Each row is a point. A path goes straight from each point to the next, and from the last back to the first. The post is the endless flat space through its rows: a point in 2 columns, a line in 3, a plane in 4, and so on, so that a path can go around it. Count how often the path circles the post. Going back the other way cancels.
In the rows, 128 means zero.

Post (1 x 2):
138; 123
Path (19 x 2):
110; 87
156; 99
158; 126
162; 164
124; 161
84; 105
95; 94
101; 124
150; 159
158; 137
150; 117
134; 105
109; 106
107; 147
151; 165
166; 142
167; 106
130; 96
85; 104
Times around: 1

Post (5 x 6):
142; 127; 86; 191; 134; 97
132; 158; 102; 127; 132; 146
151; 143; 93; 93; 126; 131
134; 121; 134; 94; 143; 139
117; 145; 148; 82; 135; 114
Path:
139; 157; 109; 104; 163; 127
164; 152; 116; 142; 162; 108
162; 139; 127; 87; 106; 120
156; 81; 101; 156; 136; 125
110; 86; 150; 88; 144; 132
116; 169; 102; 135; 140; 81
132; 154; 134; 107; 153; 107
134; 156; 124; 118; 132; 133
154; 82; 134; 134; 100; 52
102; 143; 92; 133; 110; 122
117; 160; 77; 107; 98; 144
124; 127; 145; 99; 114; 116
129; 141; 175; 164; 143; 87
153; 137; 124; 131; 179; 108
150; 118; 110; 142; 179; 113
165; 210; 89; 121; 134; 151
155; 119; 128; 128; 128; 145
119; 161; 109; 129; 118; 151
138; 70; 142; 80; 144; 91
117; 152; 116; 162; 165; 141
140; 216; 99; 142; 133; 90
175; 92; 133; 103; 132; 91
144; 116; 101; 122; 102; 100
157; 110; 108; 117; 132; 163
158; 144; 107; 121; 142; 149
159; 149; 87; 99; 146; 95
121; 167; 108; 106; 137; 132
114; 167; 87; 175; 126; 131
116; 146; 99; 80; 98; 137
97; 108; 134; 99; 155; 161
Times around: 2

Post:
127; 148; 107; 114; 118; 117; 130; 141; 150
106; 146; 137; 145; 151; 112; 145; 114; 86
137; 129; 136; 141; 109; 154; 148; 127; 129
95; 111; 146; 118; 94; 107; 135; 131; 128
88; 84; 115; 126; 123; 154; 79; 181; 142
91; 89; 133; 92; 92; 147; 114; 152; 114
117; 161; 90; 136; 96; 127; 109; 127; 137
157; 187; 159; 177; 147; 104; 155; 135; 59
Path (23 x 9):
119; 177; 91; 175; 122; 105; 119; 111; 92
108; 117; 92; 131; 126; 123; 190; 89; 150
128; 121; 145; 127; 108; 166; 197; 114; 136
117; 121; 172; 152; 113; 173; 129; 130; 91
137; 144; 131; 117; 107; 120; 134; 138; 153
107; 132; 118; 162; 131; 123; 114; 127; 76
126; 137; 124; 168; 96; 98; 132; 148; 148
115; 121; 101; 141; 104; 151; 92; 155; 90
100; 125; 92; 129; 95; 118; 137; 115; 131
110; 133; 145; 142; 80; 86; 149; 163; 140
120; 125; 122; 111; 80; 169; 116; 169; 138
111; 127; 126; 122; 134; 117; 113; 147; 162
167; 163; 151; 175; 125; 140; 104; 167; 53
94; 123; 141; 137; 100; 128; 119; 106; 90
121; 132; 163; 119; 135; 155; 129; 131; 137
108; 148; 115; 126; 103; 163; 127; 131; 104
153; 175; 143; 183; 120; 97; 189; 112; 140
115; 147; 174; 148; 97; 70; 139; 167; 116
134; 168; 171; 182; 84; 102; 132; 126; 115
103; 113; 146; 80; 114; 134; 156; 111; 129
131; 156; 153; 123; 56; 109; 128; 156; 115
102; 117; 131; 142; 76; 154; 112; 147; 82
182; 151; 115; 149; 155; 118; 198; 133; 168
Times around: 1

Post, 11 rows:
113; 108; 112; 137; 127; 114; 100; 178; 85; 119; 157; 110
110; 141; 127; 90; 139; 139; 134; 111; 111; 130; 159; 126
81; 92; 127; 151; 150; 101; 119; 117; 136; 139; 134; 110
137; 137; 111; 106; 110; 106; 100; 114; 126; 147; 110; 134
71; 154; 116; 131; 122; 108; 106; 135; 132; 77; 126; 113
124; 98; 137; 114; 146; 108; 137; 117; 112; 110; 140; 136
133; 157; 140; 155; 96; 108; 152; 129; 121; 111; 142; 179
143; 110; 142; 88; 161; 109; 118; 126; 142; 149; 101; 116
133; 77; 139; 151; 105; 135; 135; 126; 158; 142; 123; 129
108; 140; 157; 166; 111; 117; 135; 92; 120; 87; 138; 106
101; 163; 154; 101; 124; 145; 103; 100; 134; 126; 84; 141
Path:
127; 115; 146; 116; 148; 111; 135; 125; 105; 113; 115; 139
117; 176; 146; 122; 178; 105; 79; 140; 76; 98; 100; 131
70; 169; 109; 110; 169; 108; 87; 158; 137; 90; 145; 88
100; 75; 108; 34; 147; 123; 70; 137; 129; 167; 121; 113
133; 135; 114; 105; 93; 104; 105; 106; 103; 133; 127; 114
129; 72; 112; 61; 135; 162; 135; 110; 103; 178; 124; 177
136; 93; 126; 118; 127; 183; 91; 139; 81; 127; 108; 148
152; 170; 114; 161; 128; 109; 140; 189; 133; 61; 199; 94
118; 128; 132; 162; 76; 117; 137; 117; 115; 120; 194; 193
84; 127; 130; 122; 100; 128; 112; 154; 119; 109; 124; 128
113; 153; 130; 114; 146; 104; 145; 109; 98; 138; 142; 163
114; 70; 126; 130; 120; 163; 143; 139; 125; 156; 117; 114
97; 167; 129; 126; 184; 90; 107; 114; 110; 84; 110; 110
108; 108; 122; 152; 194; 81; 113; 152; 135; 125; 145; 141
120; 117; 110; 94; 182; 24; 87; 183; 100; 160; 138; 137
92; 117; 133; 129; 109; 118; 99; 93; 132; 135; 99; 122
98; 102; 151; 136; 121; 110; 137; 112; 116; 113; 116; 118
104; 86; 96; 71; 139; 153; 121; 113; 161; 153; 123; 113
125; 143; 144; 128; 135; 110; 129; 90; 145; 111; 104; 147
130; 92; 139; 129; 145; 89; 131; 147; 123; 103; 154; 168
113; 109; 104; 86; 95; 139; 111; 123; 128; 126; 145; 127
138; 140; 124; 117; 116; 89; 129; 136; 120; 155; 119; 143
111; 104; 112; 149; 136; 109; 105; 169; 130; 152; 118; 106
128; 183; 123; 141; 138; 135; 104; 138; 96; 57; 168; 88
96; 156; 138; 125; 149; 95; 129; 131; 129; 138; 136; 170
92; 75; 125; 146; 98; 126; 116; 169; 128; 113; 138; 123
87; 154; 113; 92; 164; 44; 124; 97; 96; 124; 121; 92
136; 166; 84; 142; 127; 64; 105; 111; 80; 92; 155; 70
Times around: 5

Post (17 x 18):
150; 133; 162; 101; 151; 87; 124; 112; 119; 147; 165; 146; 113; 145; 98; 174; 156; 135
184; 121; 129; 134; 129; 106; 137; 133; 149; 132; 141; 117; 112; 136; 120; 85; 116; 125
125; 99; 104; 142; 149; 95; 165; 139; 142; 88; 147; 105; 155; 111; 133; 121; 110; 112
98; 137; 121; 109; 117; 148; 150; 116; 137; 125; 95; 76; 115; 132; 146; 136; 135; 128
125; 112; 81; 127; 171; 123; 87; 145; 117; 142; 105; 158; 152; 138; 110; 152; 130; 107
105; 115; 107; 103; 139; 117; 142; 133; 131; 110; 150; 119; 129; 146; 168; 120; 102; 142
132; 120; 156; 124; 115; 138; 120; 106; 166; 121; 106; 181; 101; 156; 151; 144; 134; 135
105; 90; 97; 102; 110; 157; 159; 159; 129; 147; 161; 149; 101; 153; 134; 148; 152; 158
175; 97; 139; 132; 98; 112; 136; 145; 132; 118; 115; 99; 118; 113; 176; 121; 96; 119
140; 145; 103; 92; 105; 110; 105; 113; 119; 131; 142; 112; 147; 174; 102; 170; 164; 152
177; 145; 142; 134; 124; 109; 106; 124; 135; 131; 122; 132; 133; 113; 137; 110; 160; 173
148; 152; 116; 117; 84; 98; 135; 107; 124; 160; 111; 129; 134; 121; 99; 101; 139; 122
115; 172; 123; 115; 141; 135; 176; 155; 163; 72; 170; 116; 142; 92; 150; 123; 122; 100
162; 143; 119; 112; 114; 111; 181; 115; 86; 115; 183; 145; 108; 169; 139; 159; 129; 155
82; 164; 100; 138; 141; 117; 141; 131; 126; 133; 156; 160; 117; 160; 161; 127; 152; 95
115; 102; 95; 138; 129; 151; 122; 119; 102; 134; 190; 134; 117; 126; 68; 151; 126; 116
154; 113; 164; 112; 103; 142; 131; 136; 144; 157; 118; 136; 147; 151; 115; 114; 142; 139
Path:
166; 116; 145; 76; 119; 89; 115; 136; 84; 155; 99; 159; 119; 180; 132; 196; 120; 94
190; 135; 131; 90; 137; 59; 152; 133; 76; 129; 138; 160; 104; 164; 133; 156; 136; 197
157; 158; 152; 125; 107; 130; 115; 138; 162; 148; 140; 114; 138; 145; 141; 121; 142; 176
130; 85; 97; 108; 122; 146; 99; 144; 151; 137; 142; 130; 163; 157; 126; 105; 123; 176
135; 150; 52; 155; 160; 92; 144; 120; 70; 113; 193; 186; 127; 118; 151; 179; 106; 120
186; 94; 134; 83; 139; 124; 134; 159; 133; 97; 120; 107; 171; 81; 173; 160; 138; 196
159; 87; 135; 104; 129; 96; 128; 132; 143; 100; 119; 172; 105; 123; 200; 155; 171; 221
128; 165; 132; 124; 117; 114; 95; 147; 122; 131; 42; 121; 151; 162; 166; 133; 146; 118
154; 199; 158; 129; 157; 85; 150; 126; 107; 127; 141; 134; 152; 117; 133; 121; 149; 152
125; 161; 101; 82; 117; 102; 136; 140; 131; 119; 139; 58; 87; 111; 127; 135; 133; 173
146; 153; 126; 142; 82; 112; 164; 119; 139; 130; 141; 124; 118; 172; 125; 158; 131; 103
137; 112; 135; 79; 129; 116; 95; 143; 139; 168; 164; 151; 146; 168; 138; 135; 149; 166
144; 92; 112; 144; 110; 137; 171; 120; 135; 118; 161; 167; 125; 161; 118; 157; 169; 128
147; 114; 126; 114; 97; 126; 156; 111; 101; 98; 116; 154; 137; 142; 146; 136; 129; 113
107; 118; 104; 128; 125; 108; 169; 164; 146; 121; 123; 141; 165; 150; 111; 112; 160; 133
131; 155; 121; 139; 120; 131; 161; 156; 175; 131; 144; 128; 85; 93; 90; 114; 172; 119
167; 141; 149; 161; 133; 104; 86; 159; 171; 140; 113; 125; 197; 160; 168; 58; 141; 163
176; 81; 129; 109; 127; 107; 172; 108; 160; 114; 128; 157; 72; 142; 160; 164; 133; 203
136; 109; 168; 75; 99; 164; 166; 112; 163; 84; 184; 75; 137; 144; 144; 144; 143; 140
130; 108; 126; 123; 104; 137; 183; 105; 128; 122; 123; 113; 84; 95; 93; 93; 133; 139
146; 104; 110; 155; 170; 92; 142; 123; 91; 112; 170; 103; 144; 95; 139; 123; 123; 93
196; 118; 125; 85; 130; 134; 136; 138; 131; 122; 178; 138; 141; 155; 120; 132; 104; 159
105; 112; 92; 97; 93; 154; 100; 110; 116; 157; 128; 165; 129; 138; 97; 146; 146; 71
Times around: 3
